Each row of a before or after table is a point. The points were changed in one or more steps. Then noise was added and the rows were shuffled. The steps act on how far a point lies along the listed directions, d1 being the first. What was done? A step turns or swaps two directions, mirrors them in a line or flattens them onto one, adds a multiple of one to another, or multiplies one. Angles are multiples of 10 degrees, from the lower direction toward the higher: turns from -170 to 170, lines from 10 to 170 but not 90. Use the fewest steps. Two steps may share a direction if one is a turn and the other turns, adds or multiplies; they go together, in the order done. Otherwise the lowest direction goes first.

Directions:
(1): [-41  19]
(2): [-19 -41]
Before, 12 rows:
[[-60 -24]
 [  0  -6]
 [ 40   6]
 [-14 -31]
 [ 57  27]
 [-18  16]
 [-46  -4]
 [-24  -2]
 [ 15  -5]
 [  9 -16]
 [ 39   5]
 [ 34 -20]]
After:
[[ -5  -1]
 [  5  43]
 [  6  41]
 [ 16 -18]
 [ 25  58]
 [-18  35]
 [-16   8]
 [ -5 -23]
 [ -6  17]
 [ -2 -47]
 [-20 -63]
 [-32 -14]]
Steps: mirror d1 and d2 in the line at 70 degrees

Directions:
(1): [ 37   6 -36 -23  -5 -52]
(2): [-21  21   4  30 -60 -23]
(3): [-13  23 -34 -43 -27  39]
Before, 14 rows:
[[ -7 -12  21   4   5  14]
 [ -7  -7  17  14 -13  -2]
 [  2 -13   8   6  -2  -8]
 [ -8  -4 -11 -12  -8  15]
 [  0 -20  19  10  21  21]
 [ -5   6  14   5  -6 -16]
 [-10  17 -20 -19 -31  32]
 [ -1 -10   0  -4  13   0]
 [-17   0  -1  -5 -17  19]
 [-18 -11  19   6  24  52]
 [-15  -1   6  20   0   6]
 [-18  22 -36 -35 -24  55]
 [ -6 -11   8  16  -5  -4]
 [-13  -9   4   5  -2  -5]]
After, 14 rows:
[[ -9 -12  15  18  -6  -6]
 [-16   8  19  59 -40 -29]
 [-25   8   7  11 -19  34]
 [ -1  -2  21  41 -20 -23]
 [ -7  -5   1   7  15  11]
 [ -9  -6   3  15 -15  -8]
 [ -8   1  -8  -7  -7   5]
 [ -9   0  -5 -10 -10  31]
 [ -7  -4   9  -8  -4  18]
 [ -8 -11   1  -3   8   1]
 [  1 -11   0 -13   4   8]
 [  4 -16  12  -4  14   9]
 [  1 -15   0  -4  13   9]
 [  3  -2  10 -10  18  -3]]
Steps: multiply d1 by 0.7; turn d2 and d3 by -120 degrees

Directions:
(1): [ 22  27 -23 -29  13  25   6  17  22  10  30 -34]
(2): [-31 -20  -1  -8 -31  20  12  34  35 -14 -27 -11]
(3): [ 27  -2 -25  -6 -14  14 -15   4  22 -15   9  60]
(4): [  7   2 -12 -13  17  -1  10  30 -40 -55  -7  -1]
(5): [ -4 -48 -33  28  20   4 -25  -6   8 -12  19 -22]
(6): [  3 -40  11 -15  22   7  55  -2   0  13  18  18]
Before:
[[ 11  21  18 -54  -2  39  39  40  16  -5  12 -20]
 [  6 -29 -11 -16  -3  14  27  40   0 -40 -26  39]
 [ 44  14 -19  -2  23  13 -12 -12  -7  -2  31 -16]
 [  1  36  -2  -4  38   6   8 -17  -4  28  25 -60]
 [ 10  17 -31  10 -15  24 -46   5  35  23  24 -45]
 [-32  12   2 -10   7   8   7  47 -27 -30 -14 -55]
 [  5 -20   1   8  45 -26  13 -21 -39   1  26 -13]
 [ 12 -16 -11  23  18   3  -7 -33 -37  -8   5  -1]
 [ -2  12   1 -17 -11  10  37 -11   3  23   0  49]
 [ -1  16  15  -8   1  -9   5   9 -16 -22  -4 -36]
 [-31  -6 -11   6  -2   1   0  33  -7 -17 -15 -47]
 [ 13   9 -12   4  37  -7  -3   1 -40 -38   7   8]
 [ 18  13  21 -37  14   3  49  26 -23  -1   2  19]]
After (13 x 12):
[[-27  12   8  -8  20   1  12  37 -39 -23  -6 -57]
 [ 46  10 -22  -3  18  19 -11  -8   1  -6  33  -6]
 [ -6  20  -2 -13 -20  10  24  -5   6  16  -8  41]
 [ 16  26  15 -32   5   0  28  25 -25  -6  -4  14]
 [ 14  -9  -7  11  40 -27  -7 -24 -37  -4  26  -1]
 [ 14  40  -9  -2  42   4   4 -25  -8  27  34 -45]
 [ 17 -15 -16  23  15   7  -9 -33 -33 -10   4   8]
 [  9  31  19 -50  -3  36  28  38   9  -3   6 -32]
 [ 14   6 -17   2  35  -4  -3   1 -35 -43   9  19]
 [  5  17  15  -8   9 -11  10   4 -22 -18   2 -31]
 [ -4 -21  -9 -11 -10  13  18  46   1 -43 -36  22]
 [ 10   1 -27   4  -8  25 -22   5  35  29  30 -41]
 [-27  -6  -6   6  10  -3   8  26 -18 -11  -8 -49]]
Steps: turn d2 and d3 by -20 degrees; multiply d6 by 0.4

Directions:
(1): [ -8  25 -60 -33  23   4  -1 -11  -2 -18   1  39 -32  25 -16 -34  13 -28
  29  22]
(2): [-24   0  -7 -14 -45  13  39  -8   0  25  29  15 -50   8  51  24  30  11
 -10 -12]
(3): [-30  23  27   7 -15  33 -42   4  31 -38  -1  37  14  14  31  26 -19  16
  33  20]
Before:
[[  2  -7  49  32  -7   2 -26   8  11  -9 -13 -16  41 -11   2  17 -15  21
   -6  -7]
 [  0   9 -17 -13  -2  -9  10  -5 -12   4  10   0 -12   5  -6  -9  11   2
   -2   9]
 [  0  15   1  -4   6   0  -2   2  -4  -7   4   1  -3   4   4  -3   2  -5
    3   5]
 [ -7  14  -1   3  10   7 -25   5  14 -27 -15  19   6   7   6  -3 -12   8
   20  25]
 [ 11  -5   6   6   5  -8   3   0  -3   5  -8 -13   6  -9 -12  -3 -10   4
  -12  -1]
 [ 11  -5  43  26 -11   5 -11   8   6   5 -12 -17  28 -17  -1  26 -19  17
  -15 -11]
 [  8  -8   9   7   7  -8  -7  -8   4  -3  -4  -9  13   6 -22  -1  -1  -1
   -1  -2]
 [-17  11   8   0  -4  25 -34   3  20 -20  -8  20   8   8  10  14  -9  11
   28  15]
 [ -3  -2   5   8  24  -1 -15  -3  -1  -8 -16  -3   8  -2  -7   0  -3   0
    3   9]
 [  3   5 -20  -8   6  -1  -3   3   0   1   1  10 -10   9  -2 -14   4  -3
    4   6]
 [-12  11   1  -2  10  -2 -15   1   6 -18   1   6  14   8  -2   5 -10   5
   11   4]
 [  6   0  22  15   5  -3 -18  10  -4  -7 -16 -11  23 -10 -12  15 -19   9
   -8   5]
 [ -1   9 -15 -15  -7  -5  10  -4  -2   1  -1  12 -25   4   4  -6   8  -5
   11   7]]
After (13 x 20):
[[  7 -13  16   8  -6  -7   5  -9   2   8   3 -14   6   2 -10   8   4   5
  -10  -9]
 [ 11   1 -10   1  14  -6 -11   7  -1   0  -6  -1   8   2 -14 -15  -5  -1
    1   5]
 [ 11   5 -17  -9  12 -18   6  -3 -17   4   2 -12   0   0 -24 -19   6  -3
   -6   9]
 [ -7  -7  20  14  10   3 -11  -2   2  -1 -11  -8   9  -6   7  13  -3  10
   -4   4]
 [-12   4  26   9 -39  20  11   0  10  14   8   8 -14  -4  36  39   2  20
  -11 -12]
 [-34  21  32   9 -16  44 -60   7  39 -41  -9  38  22  13  29  33 -22  25
   44  24]
 [ 10 -10   3   2  -5 -10  19  -2  -8  18  -1 -17  -7 -11  -4   1   0   5
  -21  -8]
 [-17  15  30  17  -2  20 -44  11  28 -38 -17  22  25   5  23  18 -25  24
   25  27]
 [ -9   0  28  12 -21   6  -3   8   0   3  -2  -3   2  -7  19  33  -7  19
  -13  -1]
 [-27   2  44  19 -44  22  -8   1  20  -2  10  11   2   2  50  40   4  31
   -1  -9]
 [-19  12  19   6   0   6 -24   3  14 -22   2   8  22   6  11  19 -16  15
   12   5]
 [ 10   9 -12 -10  11 -11  -3  -1  -3  -8 -12   4  -6   0 -17 -16  -3  -9
   13  11]
 [  1  15   7   0   8   0  -8   3  -2 -10   1  -2   5   3   2  -2  -3  -2
    4   6]]
Steps: turn d1 and d2 by -70 degrees; multiply d3 by 2

Directions:
(1): [ -9  12 -29   9  12 -12  21 -26 -28 -30 -22  13  43 -38  16 -12   2 -30
  24 -17   0 -14  35 -20 -28 -25  -3  -8   1 -37  29  21 -27 -29  -6  -5
 -26  -1  35  -9  11 -12  35 -21  -9 -35 -35  -9  19  19 -32 -31 -25 -22
 -11 -60 -15  47 -19  -3  -8   7   7  21]
(2): [ 59 -19  17  45  17  23  34 -17   1  53 -15 -18   0  -2 -10   7   0 -17
 -16 -32  16 -27  15  31   2 -11 -16   1 -37 -36  27   3 -35 -16  47   3
  24 -34  11   8  35  18 -15  21 -23 -11  24 -31  20 -22   6  30   4   9
  15  -5  -9 -24 -36   7  39 -16  -6   7]
Before (10 x 64):
[[-21   1  19 -26 -13   3 -34  32  24  -4  25 -11 -41  39  -6  12  -7  28
  -19  43 -11  19 -46   0  22  36   8   6  18  48 -37 -27  47  33 -21   8
    6  19 -45  -7 -41  15 -30   5  18  30  23  21 -34   1  25   6  27  19
    9  55  32 -25  46   4 -17   7  -2 -16]
 [-28   6  -5 -22  -1  -7 -10  -1   1 -11   4   8  -5   0   4 -10   7   9
   16  13 -16   5  -6 -15   0  17   7  -4  12  12 -15   1  26  -3 -10  -3
  -10   6   3 -12  -8 -11   6  -4   8   7 -13  28  -9   7 -10 -12 -14   1
  -18   1   1   2   7 -13 -23   3  10   0]
 [ 12   3 -11   8  -1  -7   6 -10  -8  12 -15   0   7 -10   4   6   3  -7
    0  -6   5  -1  11  -3  -3  -9  -4  -4  -6  -9   4  -2  -6  -5   3   0
    4 -13   5   3  13   4   4   1 -10 -13  -3  -3  10  -9  -2   6  -3   4
    7  -8  -4   6  -4   7   7 -10   0   2]
 [  6  -1 -16  26  11   9  17 -29 -20   7 -32 -11  26 -24  -4  -4  -5 -26
    5 -21   4 -13  35   4 -11 -21  -5  -7  -6 -31  28  16 -26 -29  13  -7
  -10 -17  20  -7  17   2  12   2  -9 -24  -6 -26  23   1 -21   1 -12  -4
    7 -26  -6  13 -37   8  11   4   2  15]
 [-19   4   6  -8   2   4 -18   6  10  -5  12  -1 -22   9  -1  -5   5  10
    2  23  -4  11  -8  -3  16  14   3   4   4  18 -12  -8  18   9 -10  10
    6   5 -14 -10 -10   3 -16  -6   7  10  10   5  -3  -5   6  -7  14   5
    8  12  13  -7  11 -13  -3   0   7  -5]
 [-34  11  -2 -35 -16 -22 -29  21   5 -36   5  15  -3   5   0 -15  -7  26
    5  26 -12  25 -17 -14  13  12  15   3  21  29 -24  -3  44   5 -24   1
  -10  23 -10  -8 -30 -14   3 -12  13  29  -2  28  -8   5   5 -21   1  -9
   -1  16  18  10  28   2 -20  17  10  -5]
 [-16   1   8 -20  -4  -1 -15   7   9  -6  16   7 -15  15  -3   0 -11  21
    4  20  -8  16 -19   1   2   6   0   4  17  22  -5  -2  32  22 -25  -2
   -1  11 -11  -8 -15  -5  -4  -3  16  18  -5  10 -14  14  10  -4   5   9
    1  19  -6  -7  15  -1   0   2  -2  -6]
 [-56  15 -22 -55 -26 -16 -37  16   9 -49  19   8 -11  10   4   1   3  29
    3  30 -11  32 -25 -35   4  30  13  -9  32  48 -32  -5  35  31 -42  -4
  -11  40 -20  -8 -37 -11   3 -11  21  23 -14  37 -19  11   0 -26   4  -5
  -12  25  13  18  43   1 -42  27   3 -17]
 [ 32 -12  18  25  18   3  24 -23  -2  37 -16 -11   3  -4  -3   5  18 -12
   -8 -29  14 -20  15  15   1  -8 -11   5 -32 -15  17   4 -25 -22  18   5
   15 -14  12  -7  22   9  -1  23 -13  -6  18 -15  16  -7   2   8  -9  -1
   17   2 -14 -13 -35   1  28 -17  -6   2]
 [-13  10 -11 -17  -8   5  -5   1   3 -14  -3  11   4  -1   6  -7   4  -3
    2   5  -4   2   0 -10  -6   0   8   2   8   1   0  -2   5  -2 -10   7
    1   5   7  -7   6  -7  12 -15   5  -8 -14   1  -9  18 -17 -13   4  -4
    0  -3   1   9  -1  -3   0   4   9   3]]
After, 10 rows:
[[-28  -4   5 -43 -26   3 -35  24  25  -8  26  -6 -35  29 -10  10   1  37
  -17  28  -3  28 -38 -12  21  41  10  -4  16  53 -36 -17  34  40 -21   0
   15  24 -34  -1 -29   0 -24  12  19  39  18  27 -22 -10  21   2  22  15
   -1  59  17 -18  38   5 -23  18  -4 -25]
 [-15  -2  16 -27 -18  -9 -24  26  17 -10  12   6 -21  20  -7  -6 -10  36
  -10  25  -7  25 -23   4  27  20  12   3   8  36 -28  -7  45  13  -6   2
    7  12 -21  -3 -24  -1 -18   0   9  39  20  25 -10 -10  18   3  10   2
   11  34  19 -16  26   6  -4  11   5 -14]
 [  2   4 -15   2   0 -10   3 -10 -11   2 -14   3  10 -15   8   4   2  -5
    5  -4   3   0  13  -9  -7 -11  -1  -5   0  -6   2  -2  -3  -8  -1  -1
   -1  -7   8  -1   8   1   8  -4  -8 -14  -6  -1   6  -4  -5   1  -8   1
    3 -13  -7  12  -1   8   1  -6   2   1]
 [ 19  -4   4  20  20  -6  23 -28 -14  17 -24  -3  20 -21   5  -1  18 -23
    3 -29  10 -19  23   1  -9 -16 -10  -1 -22 -22  23  11 -28 -30   7   3
    2  -9  25 -14  20   3  15  10  -9 -20  -3 -13  17   3 -13  -9 -17 -12
   11 -20 -18  12 -35  -1  19 -10   2   9]
 [  0  -7  16 -10  -1   6  -8   8  15  14  15   0 -24  20 -11   2  -9  19
   -1  15  -3  13 -23  12   7   8  -2   8   9  17  -2  -6  28  20 -11   2
    7   5 -18  -5  -7   1 -13   8  10  20   7   1 -12   6  17  11  10  15
    6  26  -3 -22   6   1  11  -4  -7  -8]
 [-22   9 -28   6   3  -4   4 -25 -28 -22 -29  -2  32 -31   4  -8  -4 -23
   19 -11  -4  -2  30  -9 -20 -21   3 -11   8 -20  18  18 -16 -25  -8 -12
  -21  -1  19 -13   4  -8  23 -13   2 -24 -24 -15  17  12 -27 -16 -16 -11
   -4 -31  -7  30 -25   6  -9  12   5  18]
 [ 22 -11  37   5   0  21 -12  23  29  37  16 -27 -46  43 -14  19  -8  19
  -34  20  -1   1 -41  24  29  31  -5   8  -9  27 -21 -26  27  24  13   9
   26  -4 -44  -3 -17  29 -44  26   3  27  46   2 -25 -19  35  32  32  28
   23  60  29 -53  24  10  15  -4  -7 -13]
 [-14  12 -10 -19  -9   6 -10   6   6 -10   1   8  -5   6   4  -3   2   4
   -2   9  -7   6  -5 -10  -2   3  10   3  11   7  -8  -4  11   6 -11   8
    2   8   0  -8   4  -7   7 -14   6  -1  -9   3 -13  14 -10 -10   9   1
    1   8   2   3   5  -3  -1   3   7  -1]
 [-22   2   5 -23  -6   0 -15   6  12   0   8   5 -18   9   0  -7   3  15
   12  13 -11   8 -15  -7   7  22   7  -4  11  22 -19  -5  30   4  -4  -2
    1   4  -5  -9  -9  -4  -2   3   8  15   1  31 -13  -3   2  -2  -9  11
  -12  17   5 -13  10 -10 -17   2  10  -4]
 [ -7  -1  10   0   5  10 -10   2  11  11   6  -9 -24  13  -6  -2   4   8
   -1  19   2   4  -5   8  19  14   2   4  -7  14 -10  -8  13   8   1  10
   13  -4 -12  -6  -5   7 -21   1   4   7  17  -3  -1 -11  10   5  15   8
   15  17  12 -17   5 -11   6  -5   5  -3]]
Steps: turn d1 and d2 by -40 degrees
